Rows are points. A path goes straight from each point to the next, and from the last back to the first. The post is the endless flat space through its rows: a point in 2 columns, a line in 3, a plane in 4, and so on, so that a path can go around it. How many times does the path go around the post? Going back the other way cancels.

Post, one row:
[[-0.15  0.00]]
Path (23 x 2):
[[ 0.48 -0.16]
 [ 0.10 -0.50]
 [-0.43 -0.52]
 [-0.26 -0.24]
 [ 0.14 -0.71]
 [ 0.14  0.01]
 [ 0.46 -0.33]
 [-0.08 -0.22]
 [ 0.06 -0.27]
 [ 0.22 -0.04]
 [ 0.16  0.38]
 [-0.23  0.64]
 [-0.74 -0.01]
 [-0.76 -0.06]
 [-0.45  0.42]
 [-0.12  0.24]
 [ 0.31  0.14]
 [ 0.45 -0.46]
 [-0.11 -0.47]
 [-0.85 -0.40]
 [-0.37  0.07]
 [-0.11  0.74]
 [ 0.49  0.45]]
Times around: 1

Post:
[[ 0.18 -0.49 -0.35]
 [-0.01  0.01  0.24]]
Path, 6 rows:
[[ 0.11 -0.49  0.05]
 [ 0.74 -0.61 -0.36]
 [ 0.47 -0.62 -0.84]
 [ 0.23  0.04 -0.55]
 [ 0.21 -0.15 -0.01]
 [ 0.09 -0.23  0.24]]
Times around: 0

Post:
[[-0.08 -0.30  0.17 -0.43]
 [ 0.02 -0.05 -0.81  0.19]
 [ 0.09  0.46 -0.18 -0.14]]
Path, 29 rows:
[[ 0.02  0.17 -1.07  0.09]
 [ 0.49  0.47 -0.02 -0.82]
 [ 0.33  0.48  0.07 -0.22]
 [ 0.28  0.01 -0.31  0.27]
 [-0.21  0.20  0.26 -0.22]
 [-0.69 -0.63 -0.22 -0.16]
 [-0.14  0.39 -0.32 -0.59]
 [ 0.07 -0.03  0.06 -0.89]
 [-0.40 -0.45 -0.62 -0.29]
 [-0.30  0.04 -0.09 -0.14]
 [-0.22 -0.07  0.07 -0.18]
 [-0.29 -0.40 -0.98  0.07]
 [-0.10  0.01 -0.36 -0.81]
 [ 0.25 -0.13 -0.49 -0.25]
 [ 0.59 -0.13 -0.50  0.38]
 [ 0.01 -0.28  0.07 -0.03]
 [-0.66 -0.49  0.32 -0.29]
 [-0.43  0.32 -0.89  0.17]
 [-0.04  0.28 -0.54 -0.45]
 [ 0.20 -0.40  0.18 -0.86]
 [ 0.56  0.20 -0.21  0.16]
 [ 0.13 -0.19 -0.34  0.23]
 [-0.46 -0.08  0.35 -0.06]
 [-0.33 -0.06 -0.18 -0.34]
 [-0.36  0.00 -0.57 -0.54]
 [ 0.29  0.27 -0.73 -0.01]
 [ 0.36  0.32 -0.21 -0.01]
 [ 0.68  0.15 -0.50 -0.27]
 [ 0.09 -0.37 -0.78 -0.20]]
Times around: 3

Post (7 x 8):
[[-0.55  0.00  0.23  0.12  0.01  0.13  0.04 -0.10]
 [ 0.24 -0.36 -0.35 -0.06  0.51  0.65  0.64  0.07]
 [ 0.08 -0.33  0.00  0.20  0.40  0.30 -0.32 -0.20]
 [ 0.38  0.25  0.07 -0.29 -0.65 -0.24 -0.45 -0.21]
 [-0.18 -0.11 -0.37  0.44  0.52  0.43  0.32 -0.16]
 [ 0.02  0.73  0.42 -0.44  0.12  0.19 -0.70  0.17]
 [-0.13  0.00  0.12  0.22 -0.12  0.23  0.11  0.39]]
Path (19 x 8):
[[-0.09  0.28 -0.49 -0.11 -0.58  0.11  0.18 -0.10]
 [-0.32  0.10  0.03  0.53  0.34 -0.16 -0.48  0.02]
 [ 0.01 -0.11 -0.29  0.15 -0.08 -0.09 -0.10 -0.40]
 [ 0.48 -0.19  0.06 -0.27  0.20 -0.09  0.79  0.10]
 [-0.17 -0.11  0.22  0.40  0.18  0.44  0.15 -0.23]
 [-0.22 -0.07  0.42  0.36 -0.15  0.45 -0.57 -0.33]
 [-0.05 -0.36  0.31  0.45 -0.37  0.11 -0.78  0.05]
 [-0.16 -0.80 -0.16  0.35  0.06  0.41  0.36  0.33]
 [ 0.27  0.23 -0.07 -0.31  0.77 -0.11 -0.47 -0.17]
 [ 0.06  0.21  0.25 -0.11 -0.42 -0.37 -0.19 -0.53]
 [-0.29  0.20  0.49  0.95  0.37  0.52 -1.54 -0.29]
 [-0.42  0.25 -0.28 -0.20  0.92  0.70 -0.83 -0.35]
 [-0.35 -0.08 -0.54 -0.14 -0.60  0.57  0.78  0.56]
 [-0.13  0.50 -0.20 -0.60  1.10  0.33 -0.11 -0.28]
 [ 0.35 -0.24  0.39  0.33  0.30  0.04 -0.04  0.27]
 [ 0.37  0.75 -0.22  0.27  0.04  0.28 -0.22 -0.09]
 [-0.38  0.16 -0.15  0.20  0.64  0.80 -1.01 -0.06]
 [-0.64 -0.09  0.67  0.09 -0.10  0.53 -0.40  0.06]
 [-0.03 -0.21 -0.05 -0.03 -0.19  0.17 -0.10 -0.48]]
Times around: 3
